Each row is a point. The last column is the point's height on a tilted bowl or saddle (a function of degree 2), plus a little noise. Along how many of its main directions does it bend up, bend down or stay straight?

Points (17 x 4)
[[ 1.59 -4.26  0.33 -2.49]
 [ 2.83 -4.20  2.88 -2.71]
 [-1.73  0.58  0.81  1.24]
 [ 1.90 -1.74  4.11  1.67]
 [-1.39  0.09 -0.56  1.07]
 [-3.32 -2.36  0.09  5.05]
 [-1.10  3.16 -0.33 -2.49]
 [ 0.82  1.87 -0.71  0.26]
 [ 1.09  3.01  0.42 -0.04]
 [ 0.50  2.31 -1.05 -0.45]
 [-0.76 -0.99 -0.97  1.35]
 [ 1.72  3.07  0.62  0.95]
 [-1.26  0.75 -1.03  0.34]
 [-2.23  2.86 -3.07 -3.36]
 [-2.14  3.58  1.94 -3.09]
 [ 0.57  3.49  3.46  0.55]
 [-2.00  0.79  1.89  1.21]]
Directions: 1 up, 1 down, 1 straight

Points (27 x 5)
[[-1.06  0.78 -2.56 -1.33  1.30]
 [ 2.03 -0.31  0.26  1.14  1.52]
 [-2.78 -1.68  2.51  1.61  3.67]
 [ 1.08 -1.88  1.12 -2.07  1.76]
 [-1.69  1.19  2.91 -0.22 -0.54]
 [ 2.05  0.02  2.96  0.88  2.26]
 [-0.84 -0.57  3.15 -1.31  0.88]
 [ 0.46 -0.61 -0.74  0.98  1.03]
 [ 1.56 -1.70  2.38  4.72  4.58]
 [-1.03  0.87  2.28 -0.39  0.17]
 [ 1.22 -3.97  3.35  0.13  5.41]
 [-1.01  1.54  0.67 -1.52  0.50]
 [-1.17 -1.13 -1.98 -0.53  1.67]
 [ 4.46  1.80 -3.83  3.37 -3.34]
 [ 1.55 -2.35 -3.52 -1.75 -0.09]
 [ 1.16 -1.69  1.06 -0.12  2.38]
 [ 0.15  2.64 -0.70 -1.30  0.85]
 [-0.12  0.97 -0.32  0.81  0.12]
 [-0.37  1.25  0.82 -3.24  0.97]
 [ 1.30 -0.88  0.84 -0.19  1.84]
 [-2.67  1.66  0.90 -0.64  0.11]
 [ 2.44 -0.96 -5.10 -3.74 -0.08]
 [-1.58  2.45 -1.28  1.55 -1.39]
 [ 5.20 -0.74  1.08 -3.68  3.44]
 [-1.96 -2.40 -3.63  4.42  1.04]
 [-3.17 -0.97 -1.13  4.23  1.85]
 [ 4.18 -0.08 -2.36  1.80 -0.09]]
Directions: 2 up, 2 down, 0 straight

Points (40 x 7)
[[ 2.83  5.58  3.38 -0.91 -1.40  2.01  0.98]
 [ 2.46  0.31  2.00  2.53  1.57  0.54  0.70]
 [-1.18  0.48 -1.65 -1.52  1.60  2.04  0.81]
 [ 0.71  1.87  0.98  3.17  2.99  4.52  4.89]
 [-2.65  1.06 -0.38 -1.49  1.21 -1.35  0.82]
 [-1.05 -2.16 -1.06  0.47  1.22 -1.84 -0.60]
 [ 2.78 -0.94 -1.25 -2.47  1.21 -0.39 -1.18]
 [-2.02 -1.56  0.30 -3.49  0.21  2.40  2.24]
 [-2.45 -0.96 -0.09 -3.83 -1.32  1.26  1.94]
 [-1.19 -0.60  2.58 -0.83 -2.21  4.10  3.94]
 [ 2.20 -2.13  2.68 -5.39  3.41  5.22  5.76]
 [-1.89  2.39  1.88  2.06  1.63  4.49  5.01]
 [ 0.30  1.75  1.80 -0.09 -2.42 -1.18  0.27]
 [-2.58 -3.36 -0.77 -0.19  3.55  1.95  2.17]
 [-1.18  0.39  4.19  0.40 -0.28 -3.02  0.61]
 [-2.82 -1.59  0.21  0.99 -0.11 -3.43  0.92]
 [ 1.13  3.52  5.03  0.66  0.63 -0.58  0.10]
 [-2.65 -0.26 -1.79 -0.02  1.81 -1.58  0.86]
 [-3.00 -2.14 -3.05  2.42  0.41  2.17  1.54]
 [-0.59 -0.92  3.06  2.68 -1.30 -1.32  0.67]
 [-0.51  1.22  4.21  1.69  0.56  1.53  2.11]
 [ 0.68 -3.42 -1.69 -1.02 -1.73  2.17 -0.15]
 [ 1.22  1.44 -0.07 -0.21 -0.47 -0.26 -0.46]
 [-2.21 -0.40  0.32 -3.21  1.22 -2.45  0.69]
 [ 0.47 -0.11 -0.11  0.36  1.46 -0.30 -0.39]
 [-1.74  3.01  0.04  1.17 -2.98 -1.63  2.53]
 [-2.92  1.58  0.03 -2.44 -1.43 -0.48  1.33]
 [-0.98  2.40  0.96 -2.38 -0.76 -0.88 -0.22]
 [-1.17  4.41 -0.36 -0.48 -0.92  1.07  1.31]
 [ 3.76  2.53 -1.68 -2.96 -3.06 -1.40 -0.75]
 [ 1.30  3.83  0.96  3.07 -0.09 -2.98  2.07]
 [ 2.20  1.47  2.22  0.99  0.19  3.20  2.20]
 [ 3.16 -1.60 -0.32  3.21  1.66  2.56  1.76]
 [-0.15 -1.43  2.45 -1.03 -2.16  0.08 -0.02]
 [ 0.29 -1.39  1.31 -0.25 -0.30  4.15  2.49]
 [-1.15 -1.12  1.20 -3.17  1.99 -4.05  0.49]
 [ 0.81 -4.69  1.08  1.15  1.68  1.33 -0.75]
 [-1.28 -0.04  0.20 -4.10 -1.28  0.84  0.98]
 [-4.06 -1.73 -0.18  4.57  1.07  3.25  4.81]
 [ 2.68  0.96  1.21  0.56 -2.62 -0.51 -0.08]]
Directions: 4 up, 1 down, 1 straight

Points (42 x 7)
[[-1.63 -1.76 -4.92  3.22  2.56 -0.12  1.45]
 [ 2.66  1.18  0.03 -1.74  1.30  0.93 -0.36]
 [ 0.64 -0.98  0.29 -0.42  1.39 -3.91  1.33]
 [ 1.39 -1.37 -2.56 -0.58 -0.04  0.11  0.20]
 [-1.58  2.12 -3.48 -1.47  2.01  2.65  1.56]
 [ 2.10 -0.54 -1.20 -0.54  2.88 -1.19  0.20]
 [-2.52 -1.91 -4.38  0.79  0.66  4.08  0.69]
 [-0.25  3.94 -0.24 -1.69 -3.77 -0.16  5.13]
 [ 3.61  2.49  1.10 -0.19 -1.56  2.58  1.86]
 [-2.72 -0.55 -1.57 -3.45  0.01  2.24  2.15]
 [ 5.81 -0.42 -0.99 -2.92  0.69 -1.06  1.28]
 [-0.23  0.02 -2.74 -2.38 -3.17 -3.90  4.95]
 [ 3.93  0.68  0.19  0.05 -1.30 -3.24  2.60]
 [-1.72  1.10 -2.09  1.00  1.62  1.36  1.72]
 [-1.32  0.58  0.96  2.91 -1.01  1.22  0.54]
 [-1.16 -1.26  1.22 -0.50  2.11  3.41 -0.09]
 [-0.39  0.35 -2.33  4.47 -0.16  1.38  0.23]
 [ 3.76  1.36  0.71 -0.14  1.25 -1.27  0.75]
 [ 2.75 -1.17  0.57  2.57  1.01 -2.16  0.28]
 [-0.91  4.74 -0.86 -1.38 -2.45  1.72  5.01]
 [-3.67 -2.79 -2.76 -0.66  2.25 -1.18  3.31]
 [ 1.65 -1.01  2.78 -0.47  0.53 -0.35 -0.90]
 [ 1.56  1.78  0.19 -3.26 -0.89 -0.50  1.88]
 [ 1.17  2.38 -0.94  1.00 -4.54  0.53  2.57]
 [-0.69  1.73  2.46 -1.08  0.67  0.24  0.40]
 [-0.56  0.69  2.77  0.42 -1.08 -3.99  0.52]
 [-0.53 -0.17 -4.18 -3.26  1.70 -0.73  1.54]
 [-1.43 -0.92  0.87 -1.00  2.64  1.58 -0.10]
 [-0.64 -0.40 -1.29  0.23  3.25  1.85  0.26]
 [-1.78 -1.12  1.74  0.72  0.06  0.35  0.22]
 [ 2.13 -2.33  0.97  0.92 -1.62  0.03  0.19]
 [ 1.29 -1.51  4.33 -4.77  1.17  3.04 -2.78]
 [ 2.15 -2.58  3.58  1.41  0.30  2.39 -0.59]
 [-2.23  0.57  2.52  1.75  1.07  2.30  0.96]
 [-2.12 -0.70  0.22  1.29  1.94 -1.23  1.08]
 [ 1.85  0.80 -1.45 -1.63 -2.54 -3.01  3.55]
 [-0.75  1.40 -2.59 -2.13  4.50  0.29  0.92]
 [ 3.60  2.11 -2.03  0.71 -0.43  0.11  1.58]
 [ 0.59 -3.92 -3.12 -2.26  2.93  1.12 -0.48]
 [ 1.60 -0.31  1.33  1.14 -6.03 -3.93  2.16]
 [-1.03  3.71  2.36 -2.56 -3.13 -2.33  4.95]
 [ 2.31 -3.17 -0.98 -1.41 -3.93  0.38  2.20]]
Directions: 4 up, 2 down, 0 straight
